Rows are points. To make a cloud, some directions were put in groups of two or more. Within a group, all points are equally far from the middle, so they leave a hole (a ring in 2 directions, a hollow ball in 3). The other directions are filled evenly. Then the cloud was stretched, turned, moved and blurred a little. Count the holes, and give their numbers of directions, smallest first.

Cloud:
[[  1.2   7.4 -28.9]
 [ 14.2 -16.5 -18.7]
 [ -1.1 -31.2  -4.0]
 [-19.7  -7.4 -25.4]
 [ -7.7  13.0  -4.4]
 [ 14.3   9.3 -14.5]
 [ 18.3 -20.5 -14.7]
 [-18.4  17.4  -9.4]
 [ -3.4 -26.5 -17.6]
 [-27.9  -7.4  -9.8]
 [-10.9  -6.9  -2.6]
 [ -7.0  15.3  -2.0]
 [ 18.1   3.4  -8.7]
 [ 26.6  -5.6 -26.5]
 [  4.0  14.0   1.7]
 [  7.8   6.8 -19.1]
 [-34.6  -3.9 -11.2]
 [-29.3  11.2  -6.3]
 [ 26.0   2.4   6.9]
 [ -6.6   0.9 -12.6]
 [ -7.8 -12.5  -0.1]]
Holes: 0

Cloud:
[[ -2.2  16.7  14.0  -6.3  35.6  -5.0]
 [-13.3  15.0   0.3  10.9   1.1  17.1]
 [  0.9   4.4   1.5   7.2   6.2 -34.1]
 [ -3.7   3.8   0.9  -6.0 -34.2 -25.7]
 [  4.7  19.3  25.0   2.3  15.7   8.4]
 [  4.8   4.7  21.9  15.0  -8.1 -15.8]
 [ -1.6   0.1 -16.3   2.6  -9.6 -29.2]
 [  9.4  23.4 -12.0   7.7 -19.2  12.1]
 [  5.7  12.4  31.1  -9.0  11.7   4.3]
 [ 10.2 -21.3   1.3  -3.2 -17.9 -24.5]
 [  0.5  12.0  12.0 -15.6  26.0   5.0]
 [  3.5  13.9   9.7  15.9  29.0 -16.3]
 [-13.0  11.1  21.5  -6.8  -1.9 -12.0]
 [ -7.9  -5.8   4.9  16.7 -17.6 -14.0]
 [-10.1  21.5  -3.8  -9.0  14.7  28.6]
 [-11.7  -1.7 -13.0 -12.2  -3.9 -26.2]
 [ 31.6  -2.2  23.8  -9.2 -14.6 -18.2]
 [ 20.2   0.4  19.4 -18.4 -10.3   2.2]
 [ -7.2   2.5  26.5  15.4  -2.9  10.7]
 [ -8.4  14.5  -6.5   0.1 -25.7 -25.6]
 [  9.8 -25.3   8.5 -13.0  -9.0 -17.1]
 [ -7.2   2.9  27.3  11.4   7.5  -4.2]
 [ -8.8  -4.7  13.5   8.7  28.8  -2.2]
 [-25.0  14.6  10.8 -11.6 -11.0 -18.0]
 [-10.8   2.9   6.4 -24.9  21.2   3.8]
 [ 11.2  -5.1  21.6  16.3  19.5 -10.0]
 [  6.0  20.9   6.1   5.1  41.5   8.6]
 [-15.1 -11.8  11.3 -22.6 -19.4   0.7]
 [-14.9  16.1   6.6  16.8  13.1 -17.0]
 [ 31.3 -18.3 -13.2   4.2 -10.0  -8.1]
 [ -1.1  18.0   7.1 -10.9  15.2 -27.2]
 [ 12.7  18.7 -15.5  12.1  19.1 -13.5]
 [  2.6  31.6  29.2 -11.4   9.8   1.3]
 [ 23.1   9.5  11.5   7.0   0.7   0.4]
 [ 31.3  -9.4 -11.0  18.4  -9.3   8.6]
 [  3.5   3.2  11.6   9.9   3.8 -28.0]
 [ -8.5  16.9 -10.6   2.2  -1.8 -30.1]
 [-16.4 -14.6   7.8  22.9   1.1   4.2]
 [  3.7   8.5  25.2  10.2  18.8   5.5]
 [ 11.1   2.7  25.6   8.3  -8.4  -7.2]
 [-18.9   1.5  13.6   9.0 -15.7  25.4]
 [  9.4  23.6  -7.2  10.2  10.8 -18.5]
 [ 19.8  -5.8 -15.5  -8.4 -12.5  -3.7]
 [-17.9  -3.7  22.8   7.8  -9.3 -15.8]
 [ -3.9   0.6  11.5  27.1  28.1 -30.0]
 [-11.3  14.8  -1.3   6.8  13.6 -24.6]
 [ 10.6  10.9 -24.3  15.0  -7.2  -7.0]
 [-21.9  -1.6  44.3   2.7  -2.7  -4.9]]
Holes: 0

Cloud:
[[ 11.6 -26.7  12.4  -4.3  -6.7  -4.3 -15.4  23.3]
 [ -3.0  -6.6   7.8  -1.7  -1.8  47.9  -8.8   6.5]
 [  3.7 -17.4  24.1  11.1   9.8   8.8 -19.5   8.4]
 [  5.2 -23.7  12.2  18.0   4.9   7.3   4.9 -20.7]
 [ -5.0 -19.4  -0.4  -1.6  21.9  -9.5  20.0  38.7]
 [  1.2   6.5  -4.2  -0.6  -2.9   6.3 -18.3 -35.9]
 [  1.8   3.5  14.8   6.7   1.1 -28.7  18.4  11.3]
 [ 17.5 -27.9   2.8  14.0  -2.5  -8.9 -12.2  13.9]
 [ 18.6  17.7  13.4  -3.0  14.2  26.0  -5.1  25.2]
 [  0.9  -6.1   9.6 -17.5  12.2  31.0 -30.0 -15.3]
 [ -7.7  18.1 -13.4   0.1  -0.8  24.2 -23.0 -12.6]
 [  8.0 -15.1 -32.0  18.7   2.6 -10.4  14.3  23.2]
 [-22.3  23.1  17.1 -14.1  16.6  17.3  -2.3   5.2]
 [  4.7  33.3  15.2   3.3  10.8  12.2   8.4   0.5]
 [ 19.6   9.5  19.9   6.2   3.8   3.7 -31.0  -7.0]
 [ 11.6 -14.1  24.5  15.3   0.3  11.6   6.1 -14.6]
 [ 11.2   9.2 -20.3  -3.2  12.3 -20.2  22.0  15.3]
 [  8.7 -26.3  10.2 -15.0  18.4  24.1 -12.0   4.3]
 [-11.8  -0.8  24.9   4.6  10.4  24.4 -24.9  -9.2]
 [  9.1   9.0  29.6  -8.1 -13.8   7.7   2.3  -7.6]
 [ 18.2  13.1  19.3  18.3   6.9   6.9   8.4 -14.9]
 [ 16.7 -12.4  -2.0   6.0  11.9   5.5  36.7  15.5]
 [-12.3   5.5  13.4 -18.0  16.6 -15.8   3.5 -13.2]
 [  1.9   0.1   8.5   8.4  36.9   7.6   7.4 -11.6]
 [ 24.6 -12.9  11.0  24.7  13.8  -9.3   0.9   3.8]
 [ -9.6  17.3  28.6  -4.9 -10.6   3.2  -6.1   6.4]
 [  8.8 -22.3 -19.3  -1.0  -5.2  15.3 -25.0   3.5]
 [ -1.6   0.1  -2.8  11.1  17.4   8.4  -0.6  42.1]
 [ 23.4   3.3 -12.6  -3.8  10.5   0.2  28.6   8.7]
 [  0.1   7.0   2.7   5.7  13.6 -12.0  11.8  45.5]
 [  3.6  22.2  12.4   6.5  -5.8  38.1 -17.2  -9.4]
 [ -2.6  -1.4  -4.9 -21.8  10.0  -5.4   3.9 -20.8]
 [ 17.9 -12.0  14.1 -17.6  11.6  35.8 -11.5   3.1]
 [ 20.8   2.1   8.7   2.9  16.6  31.1   7.5  22.5]
 [ 29.7 -13.7   8.2  18.7  -1.7  27.0 -10.0  11.1]
 [ -4.1  21.4  26.3  -4.1  -6.3  10.3 -25.4 -15.7]
 [  6.0   2.9   9.8  23.9   6.4 -14.0   7.6 -15.9]
 [ 29.3 -17.9   5.2   5.2 -10.6  34.6  -9.6   7.1]
 [ -2.7   1.8   7.9  28.1  12.0  29.4  -2.5 -12.4]
 [-21.0  10.5 -10.0  12.9  17.5  25.2   3.1  -9.7]
 [-27.5  -7.3  -0.4  15.1   6.7  17.5  -2.2   0.6]
 [-10.1   0.1  19.2   5.4   2.9  33.1  10.7  -8.1]
 [  2.4  10.8   7.6  -0.1  -0.2 -33.9  10.5   2.9]
 [  8.8 -24.1 -14.3   2.6  18.2  18.5 -15.0  -9.0]
 [ 14.2  -5.0  19.7   4.0  -1.9  13.3 -16.1 -33.0]
 [ -5.7 -18.2  13.1  18.6  23.9  -6.1  13.5   8.1]
 [-19.8 -10.7   7.8 -25.1   5.3  -4.0   1.5  18.7]
 [ 19.8  20.2   0.2  -8.5  11.0  17.2   2.8 -15.2]
 [ -9.6  11.3   1.1   3.4 -13.2  22.0 -29.9  -1.2]
 [-23.4 -10.7  15.9  -4.8  18.8  -6.8   6.9  -3.3]
 [ 12.4 -28.1   1.0  -7.4 -14.6 -12.8 -10.4  11.0]
 [  7.2   3.2   8.3 -22.6  11.1 -16.5  19.9   1.3]
 [  0.0 -25.0  15.9  -4.3  -6.5  -9.6  -8.9  17.9]
 [  9.0 -22.5 -30.3   0.1   4.0   4.7  -5.2  23.3]
 [ -7.8   8.2  20.5  20.9  19.6   3.2  -8.3   4.3]
 [ 16.3  -1.1  13.2  -0.9  17.5 -27.8  -9.4   3.7]
 [  1.2 -18.4   8.6  -7.2  14.2 -16.7  25.5  -3.3]
 [ -0.9   9.0  -0.3 -21.5  11.5 -26.9  -3.8  13.4]
 [ -3.4 -16.3  -8.2 -29.9   8.8   7.8  -8.2  11.8]
 [-12.7 -10.1  -4.4  25.8  -6.7  -1.1   1.7  -7.0]
 [  4.5  -7.6 -11.1   0.6 -13.8  30.8  14.9 -17.8]
 [-13.4  -7.9 -10.9  28.3   0.6   8.6  -1.4 -10.8]
 [ 23.5   0.6  -0.4  20.3 -17.3  13.0 -15.3  -4.1]
 [ 26.0  -2.4  27.9  12.0  -0.4  16.9  -3.1  11.6]
 [-18.2  12.8  -1.3  -3.1   3.5   3.0  29.9   3.2]
 [ 16.3  18.5  21.7  -6.4  16.6  21.7  -9.9 -18.3]
 [ 17.0  31.8  10.2  -3.2  -1.4  -3.7  -3.6  12.1]
 [ 22.9   9.1  21.4 -16.8   6.6  -8.5 -11.7 -12.5]
 [  1.0   8.2  12.2  19.0  15.0  16.8  15.8 -20.8]
 [ -8.8 -29.1  -0.4  -3.0  -0.8  33.3  -7.2  -8.6]
 [  3.3  18.4  17.3 -28.4  19.6  -7.0 -10.2  15.2]
 [ -4.6 -24.1 -24.5  22.0   9.1  -9.1  18.7  16.8]]
Holes: 1 (8)
